Each row of a before or after table is a point. The points were changed in one or more steps. Then noise was added and the rows were shuffled. The steps act on columns, c1 being the first. Name the steps. A step turns or swaps two columns, mirrors them in a line or flattens them onto one, adds a multiple of one to another, or multiplies or shifts one. Angles are multiples of 10 degrees, from the lower column toward the higher: turns from -170 to 170, lines from 10 to 170 but not 90. Use the fewest steps. Two steps may share a column if one is a turn and the other turns, adds or multiplies; they go together, in the order done. Otherwise the lowest column goes first.
(in the rows, 128 means zero)

Before (14 x 3):
[[117 122 134]
 [ 42 153  53]
 [160 130  86]
 [ 65 116 174]
 [111  96 148]
 [125 121 187]
 [100 127 164]
 [100 141 176]
 [ 88 219 153]
 [121 214  40]
 [ 65 121 148]
 [208 107 113]
 [123 173 140]
 [103 114 158]]
After, 14 rows:
[[158  95 115]
 [137 123 120]
 [132  76 101]
 [ 96 168 144]
 [169  76 207]
 [214 193 179]
 [ 46 148 111]
 [145 119  91]
 [135 182 239]
 [132 103 164]
 [191 111 115]
 [151 106 106]
 [194  87 100]
 [160  79 123]]
Steps: multiply c1 by -1; turn c2 and c3 by 110 degrees

Before (13 x 6):
[[146 122 181  71 157 128]
 [177 109 149  43 141 129]
 [124 123 166 187 123 157]
 [ 81 152 133 170 114 138]
 [171 122 212  73 125 138]
 [159 117 166  77  85  70]
 [ 70 123 113 192 146 135]
 [168  65 164  85 110 107]
 [ 80 156 143 173 142 115]
 [ 95 129 133 156 145 110]
 [122 175 117 125  71 181]
 [172 169 119 145 113 169]
 [140  69 193  10 127 131]]
After, 13 rows:
[[149 119 108 146  73 180]
 [169 122  90 211 100 205]
 [173 171  94 200 174 105]
 [157 116 171 233 110 179]
 [174 109 121 214  68 152]
 [120 178  82 175 140 102]
 [171  68 135 213 111 170]
 [137  72 106 186  24 188]
 [ 67 123 133   8 151 113]
 [ 81 153 121  60 147 130]
 [ 81 153 135  33 142 146]
 [124 124  90 113 184 156]
 [ 94 129 142  57 126 142]]
Steps: add -1.5 times c1 to c5; turn c4 and c5 by 110 degrees; turn c3 and c6 by 110 degrees

Before, 14 rows:
[[118 125 128 124 123 155 155 128 139]
 [174 129 130 106 119 129 147 125 124]
 [114 122 131 116 161 131 164 142 110]
 [108 129 130 120 104 122 168 134 176]
 [109 162 125 131 101 137 130 138 122]
 [116 139 124 120 179 156 127 127 141]
 [116 134 128 114 120 134 129 150 104]
 [113 121 134 106 112 144 131 146 106]
 [157 124 134 156 122 136 125 125 107]
 [107 141 121 115 103 127 126 123 139]
 [130 153 129 106 129 136 127 131 112]
 [109 121 117 120 101 138 131 161 114]
 [131 141  81 149 107 125 130 141 114]
 [116 127 133 114 103 138 135 126 112]]
After:
[[179 162 125 132 119 137 135 139 122]
 [179 122 117 120 120 137 136 160 113]
 [174 129 133 115 125 138 148 126 111]
 [ 59 139 124 120 100 156 125 128 141]
 [121 123 134 156 158 136 120 124 107]
 [160 120 133 105 119 145 138 146 105]
 [157 142  81 148 137 126 134 141 115]
 [117 129 130 106 173 129 186 124 123]
 [177 141 121 115 117 126 123 123 139]
 [141 127 129 124 121 155 209 128 139]
 [ 87 122 130 115 103 131 236 144 109]
 [147 132 128 113 119 134 131 149 104]
 [176 128 130 121 117 121 249 133 177]
 [124 153 129 106 130 136 124 131 112]]
Steps: turn c1 and c5 by 110 degrees; multiply c1 by 1.6; multiply c7 by 3

Before, 10 rows:
[[171 140  96 178  78 137 163 116 138 147  45 156]
 [147 138 108 130 203  63 123 165 152  83 102 144]
 [192 100 171 124 211  99 153 200 101  70  99 123]
 [113 163  83 137  81 190  93 144 128 137  36 115]
 [225 161 131 104 226 115 125 169 124 118 106 158]
 [ 98 115 104 185 128 189 135 113 163 171 167 128]
 [ 87 198 162 185 103 183 127 116 177 118 153 129]
 [117 145 134 169 119 154 145  38 152 146 164  66]
 [183 110 168 136 199  35 131 130  50 167 105 162]
 [ 61 145 148 121 123 202 162  70 191 124 130 137]]
After (10 x 12):
[[ 57 125 144 175 125 227 160  97 217 134 122 138]
 [101 124 104 172 164 202 139 171 166 136 174 126]
 [172 148  97 160 138 140 165 168 164 183  49 160]
 [226 128 128  81 135 112 123 123 125  26 102 159]
 [111 149  84 118 130 206  90 149 107 175  33 118]
 [192 129 171  69  84  87 150 159 123  32 101 125]
 [118 124 129 225 142 165 146 116 165 142 163  65]
 [ 83 131 164 167 114 201 125 170 178 153 136 129]
 [183 136 165 128 180   9 138 132  53  62 107 158]
 [147 134 107  92  99  47 118 150 153  40  99 145]]
Steps: flatten c2 and c11 onto the line at 100 degrees; turn c4 and c8 by 60 degrees; turn c5 and c10 by -80 degrees; multiply c6 by 1.3; add 0.7 times c7 to c9

Before (8 x 14):
[[115  84 141  94 150 134 170 172 148 249 113 101  48 111]
 [144 134 185  85 110 133 168 138 166 143  53 133 137 115]
 [123 132 124  82 174 141 139  91 130 105 189 111 103 170]
 [147 153 103  72 144 150  75 102 133 157  83 105  64 115]
 [141 112 202 159 127 139  90 184 173 108 100 165 161  47]
 [ 89 111 143 207 137 111 113 182  78  86 114  60 131 125]
 [132  94  79 154 121 132 170 190 124  48  92  91 102 170]
 [100 143 115 177  96 143 202 146 106 154  97 121 172  94]]
After:
[[126 126 201 166 143 140 149 184  79 107 100 164 185  46]
 [134 129  77 177 163 130 143 192 131  47  93  94  90 172]
 [122  82 125  88 115 143  85  92 128 105 188 109  90 173]
 [108 163 114 167 119 145 217 146 159 154  95 120  92  95]
 [144 117 102  64 102 152  65 103 114 153  78 105 155 113]
 [110 115 144 218 144 111 128 184 191  86 117  60 144 125]
 [111  99 140  58 167 136  87 172 114 246 113 100  55 110]
 [129 149 181  80 127 133 186 137  88 143  53 133 115 119]]
Steps: mirror c1 and c9 in the line at 170 degrees; mirror c2 and c5 in the line at 140 degrees; add -0.3 times c10 to c4; add -0.5 times c11 to c13; turn c7 and c13 by -60 degrees

Before, 14 rows:
[[117 141 121 118 115 148 116 155 126 115  91 115 154 129 138  72 129 124
  139 112]
 [121 169 148 112 146 152 123 112 122 118 104 134 122 132 249 149 146 129
   92 120]
 [ 86 151 146 143 110 149 113 115 141 125 159 104 142 118 126 131  93 123
  141 117]
 [117 166 114 134 167 121 113 112 139 145 104 104 161 136 117 144 124 186
  144  90]
 [121 152 130  81 136 128 143 106 136 125 148 111 167 137 128  52 155 129
  104  49]
 [ 83 158 143  98 128 127 128 109 118 140 103 109 142 114 156 135 138 137
  131  92]
 [112 165 145 103 149 139 123 110 142 121 112 175 166 121 155 138 149 116
  141 121]
 [134 130 135 129 157 141 123 112 113 114 103 105 156 131 119 120 138 114
  108 121]
 [134 129 147 125 120 134 154 194 135 118  96 115 112 124 185 154 142 139
  138  97]
 [133 148 143 141 156 122 167 112 131 114 115 118 156 128 139 101 148 160
  121 106]
 [105 155 122 144 113 124 144 110 122 197 132 103  54 129 138 131 112 142
  127  93]
 [127 148 123 109 116 115 123 108 121 125 122 125 168 107 150 131 143 141
  103  95]
 [127  95 145 140 113 143 141 105 129 119 107 158  94 103 120 148 136 137
  144  91]
 [123 117 143 133 109 127 114 116  40 157 102 112 148 133 128 150 148 122
  145  58]]
After, 14 rows:
[[106 154 124 115 113 126 147 111 128 198 133 104  52 128 139 131 134 142
  113  95]
 [127 147 128 129 117 115 108 108 129 124 120 124 170 107 152 131 147 141
  153  96]
 [132 147 134  90 155 121 147 112 128 115 115 117 153 128 138 103 126 160
  152 106]
 [120 152 130 106 136 129  85 109 128 126 149 111 167 138 130  52 142 130
  161  46]
 [123 119 132 143 109 127 131 116 127 158 104 112 148 134 128 152 104 122
  141  59]
 [ 85 150 136 146 111 150 139 115 127 123 158 103 141 118 128 129 125 122
   91 118]
 [115 165 121 145 167 120 133 112 128 145 105 107 162 137 118 144 115 187
  118  88]
 [133 129 134 101 120 132 129 191 129 118  94 115 112 122 184 155 114 140
  136  97]
 [135 129 130 133 156 141 130 111 129 113 101 103 155 133 118 120 143 114
  144 118]
 [113 165 136 128 149 140 105 108 127 122 113 177 167 121 156 140 106 118
  144 122]
 [ 84 159 133 122 127 127  99 109 127 138 105 110 142 115 155 135 123 137
  139  93]
 [118 140 126 138 114 148 116 154 129 115  93 113 154 130 138  72 118 123
  126 111]
 [127  95 134 116 113 141 141 105 128 119 108 159  94 102 121 147 111 138
  131  91]
 [122 169 135 130 147 153 111 112 128 118 104 134 122 130 250 149 156 130
  157 119]]
Steps: multiply c3 by 0.4; turn c4 and c7 by 80 degrees; multiply c9 by 0; turn c17 and c19 by 110 degrees

Before, 11 rows:
[[186 149 207 140 142 143 159 117 169 143  83  95 158 160 105 131  69 168
  157  90 112 120  34 105  71 174 101  88 171 187 164 212]
 [176  91 105 217 140 111 134  90 132 102 119 142  69 142 105 226 157 138
   88  49 177 162 161 136 125 177 151 153 108 146 152 154]
 [148 176 109 101 144 161 112  65 147 140  90  81 137 169 145 143 149 127
  154 140 135 119 115  71 166  88 110 112 132 196 118 159]
 [147 151 105 193  98 192 194 143 127 142 110 114 139 148  79 153 138  95
   51  66 155 113 157 148 170 111 249 169 119 156 132 115]
 [219 196 208 104  93 177 128  75 178  90 153 106 150 166 132 177 113 130
  207  94 209  86 162  87 152 181  95  82 164 123 121  87]
 [147 111 128 154 104  61 148 111 149  78 183 140  86 138  93 129 158 160
   84 103 188 116  74 124 118  72 138 137  94 184  65 114]
 [138  62 101 144 153 107  51 125 184 115  53  40  84 133 155 175 118 146
  143 134 173 228 115  74  60 164 112  83 134 136 112  86]
 [154 166 158 111 164 161 212  71 159 126  74 170 184 185 149  69 136  95
  184 142 135  71 117 140  88 132 100 133 106 199  23  67]
 [144 132  47  98 104  86 120  95 101  86 125 116  90 125 110 147 147 122
   87 208 164 146 106 110  72  11 146 154  96 113 145  99]
 [138 228  87 124 106 151 193 135 134 158 138 112 132 125 143 118 104 112
  117 212 116 164  50 105 142 139 127 123 134  96 102 107]
 [189  70 171 158 119 135 107 142 169  94 106 177  66 124 174  80 155 187
  131 147 138 111  93  83 187 125 190  82  57 152 202 119]]
After:
[[155 174 108  99 147  97 113  64 145 139 171 126 107 164 143 144 147 129
  150 134 142  72 120  78 168 159 104 107 147 193 119 161]
 [153 112 130 155 101 175 140 110 159  80  63 165 149 144  86 129 163 167
   98  97 185 128  69 120 120 169 140 139  71 186  69 119]
 [137 229  96 123 107 107 197 136 135 157 107 138 131 124 142 113 106 120
  124 213 115 116  52 110 135  92 125 122 135  98  97 109]
 [152 164 148 117 161 104 207  77 158 118 196 113  74 180 145  68 136  96
  138 154 136 189 111 143  91 164 103 129 156 205  26  61]
 [216 199 206 104  90  92 126  83 181  91 188  53 117 166 134 183 109 123
   70  92 213 140 164  85 152 127  98  77 179 127 130  86]
 [139  59 102 134 156 135  45 129 172 118 176 115 162 133 151 172 118 140
  181 132 176  39 110  68  54  27 113  91 107 139 107  89]
 [148 135  46  91  98 148 114  97 103  84  96 211 147 119 110 147 147 127
  155 207 159  65 108 113  71 188 141 149  76 113 142  91]
 [143 146 101 201  95  67 192 134 132 141  70 125  99 152  78 159 141  90
  178  70 148 125 154 150 167 147 247 176 139 160 127 118]
 [191 156 200 146 140 132 161 122 173 140 186  76 133 160 113 128  67 166
  157  87 116 122  38 106  74 106  94  81 180 187 167 211]
 [189  74 171 157 128  93 104 148 165  93 148 146 133 126 164  76 153 182
  144 151 130 174  92  75 183 148 190  84  39 151 195 111]
 [180  89 106 220 143 124 131  87 135  98 103 128 161 143 102 228 156 144
  158  56 171 155 167 142 127  68 146 147  71 143 146 150]]
Steps: turn c6 and c13 by -160 degrees; turn c13 and c29 by -40 degrees; turn c11 and c19 by -120 degrees; turn c22 and c26 by -130 degrees; turn c12 and c22 by 60 degrees

Before (13 x 48):
[[152 141 152 119 109 140 158 125 112 107 161 106 153 135 109 128  92 135
  107 151 140  98 163 130 179 111 120 118 132 105 113 147 129 102 154 126
  157 104 162 152 126 128 152 114 110  95 166 113]
 [137 136  94 145 165 120 116 132 153 137  98 163 162 104 133 123 127 157
  130 117 103 157 148 173 127 117 128 112 124 152 137 109 130 163 100 116
   85  82 127 155 123  97 112 110 144 135 139  84]
 [ 90  94  95 110 118  82 101 144 160 131 120 166 126 113 165 158 133 144
  117 130  88 113 112 162 115 106 104 161  94 113 148 173 135 117  87 102
  141 126 139 119 134 113 133 109 129 118 157 111]
 [162 136 125 158 122 141 144 138 151 126 118 103 157 147 143 125 112 103
  125 110 150 151 117 140 143 153 101 163 151  96 166 169  98 150 115 129
  157 139 165 121 109  93 160 114 111 135 125 118]
 [145 141  90 156 122 131 163 117 101 134 152 162 149 112 130 135 103 102
  161 156 122 118 105 151 109 117 168 166 128 126 112 174  90 154 123 108
  137 139 151 114 122 133 126 136  98 108 137  99]
 [159 109 129 101 122 146 155 138 139 128 112 157 111 133 125 163 101 148
  101 118 113 140 130 154 128 141 154 113 126 151 137 106 113 149  86 112
  121 151 150 120 118 137 159 177 145 132 118  98]
 [129 103  96 118 115 138 130 139 134 107 159 113 135 144 131 149  98 104
  122 147  96 166 101 165 141 113 171 105 162 151 165 123 161 164 125  88
  133 113 151 131 131 132  99 139 126 122 134 142]
 [139  81 100 101 127 133 109  90 149 144 104 147 118 123 116 159 113 122
  107 155  95 117 111 132 151 118 116 122 151 157 136 165 154 113  86 130
   94  96 108 102 126 113  89 153 127 116 132 131]
 [102  75 113 127 142 100 112 110 101 140 115 102 147 101 102 107 132 167
  126 148 144 144 126 136 147  96  99 108  92 137 158 120 145 162 158 115
  131 139 130 147 109 149 141 128 113 122 154 132]
 [155 132 152 119 146 142 110 138 131 100 127 102 104 108 160 168 129 103
  128 158 139 104 158 113 151  88 105 105 107 153 156 114  99 120 142 108
  144 154 137 119 101 133 157 170 149 114  99 138]
 [ 94  93  91 161 123 144 148 119 156 104 117 110 141 116 126 161  88 138
  117 103 109 103 168 112 107  99 147 116 160 122 149 165 112 158  85 114
  133  94 106 117  99 133  93 166 114 110 106 115]
 [114 144 139 135 116 136  91 110 100 160 123 119 105  92 147 109 128 114
  101 148 103 152 162 124 174  92 148 139  92 159 127 116 103 128 114 149
   93  97 114 159 149 109 126 169 114 127 137  95]
 [125 132 138 164 111 115  97  88  99 114 123 149 121 136 133 108 131 170
  155 125 151 145 144 147 117 112 140 122 121 119 173 146 131 143 156 110
  100 117 112 149 133 160 149 163  79 139 163 111]]
After:
[[ 79  93  90 162 121 102 148 119 155 103 117 109 141 115 128  97  84 137
  115 105 146 105 166 111 114 102 148 116 167 121 152 162 150 160 101  86
  132  95 120 116 100 136  90 166 113 100 105 115]
 [127 101  98 120 115 150 128 139 133 108 160 113 133 146 133 121  96 105
  119 146 167 166 100 165 107 114 169 106 165 152 165 125 102 167 124   4
  133 113 116 134 132 134  97 139 125 128 131 142]
 [163 138 156 121 110 155 157 127 111 107 158 108 156 137 107 170  93 137
  105 152 117  93 163 130  82 114 121 118 131 106 111 148 123 100 146 122
  159 101 113 154 121 129 154 113 107 121 166 114]
 [155 139 123 160 122 156 144 139 149 127 117 105 158 147 142 134 112 104
  127 113 105 149 119 141 122 156 101 166 150  94 166 169 153 151 104 133
  157 137 109 121 109  93 159 115 110 139 126 118]
 [124 137  92 147 167 130 116 129 149 138  97 162 161 104 135 127 129 157
  127 115 151 158 145 172 141 119 124 113 126 153 137 108 129 165  99  93
   82  82 133 154 122  96 114 111 146 137 142  85]
 [162 132 155 120 146 133 117 137 130 103 127 101 107 106 155 115 129 104
  125 157 114  98 158 115  83  89 106 104 109 157 157 114 151 118 131  67
  142 154 116 117 106 132 157 170 149 130 101 139]
 [109 145 141 135 111 114  90 114 100 159 121 119 106  89 146 169 128 113
  101 145 145 150 160 127 114  94 146 137  93 159 125 116 155 127 119 189
   93  97 128 164 149 110 128 168 117 151 136  95]
 [115  75 114 125 138 136 109 109 101 139 114 103 151  99 101 158 129 166
  123 149 115 145 126 137 126 100  97 108  93 138 157 117 111 162 166  88
  133 138 143 144 111 143 141 130 112 135 157 135]
 [ 78  96  94 110 115 154 100 147 163 132 120 167 123 116 162  99 136 143
  118 131 166 112 111 166 113 107 103 161  96 116 147 170 128 117 100  53
  141 125 155 118 135 112 136 106 130 111 156 113]
 [136 132 138 162 113 118  97  90  98 115 125 148 119 137 134 132 131 175
  155 125 104 150 144 145 153 110 140 119 120 117 173 145 121 144 152  71
  102 118 144 151 133 161 152 163  79 132 162 110]
 [144 107 129  99 120 140 153 140 140 129 110 155 114 133 124 101 103 147
  102 122 135 143 130 154 105 142 150 112 127 153 135 106 145 149  75  80
  121 148 112 120 121 139 162 180 147 131 119  98]
 [123  81 100  99 128 105 110  90 147 145 105 147 122 122 119 117 113 119
  106 157 165 117 109 131  88 116 113 121 150 161 136 161 109 112  87 136
   96  95 133 106 126 116  93 152 130 129 129 131]
 [142 141  94 155 127 149 162 118 104 134 150 162 149 111 129 120 105 102
  161 159 127 122 105 151 126 117 167 167 128 127 112 175 167 159 116  68
  137 143 122 117 127 133 120 137  96 103 134  99]]
Steps: turn c1 and c35 by -20 degrees; turn c6 and c39 by -110 degrees; multiply c39 by 0.7; turn c25 and c46 by 30 degrees; turn c16 and c25 by -140 degrees; turn c21 and c33 by -170 degrees; multiply c36 by 3
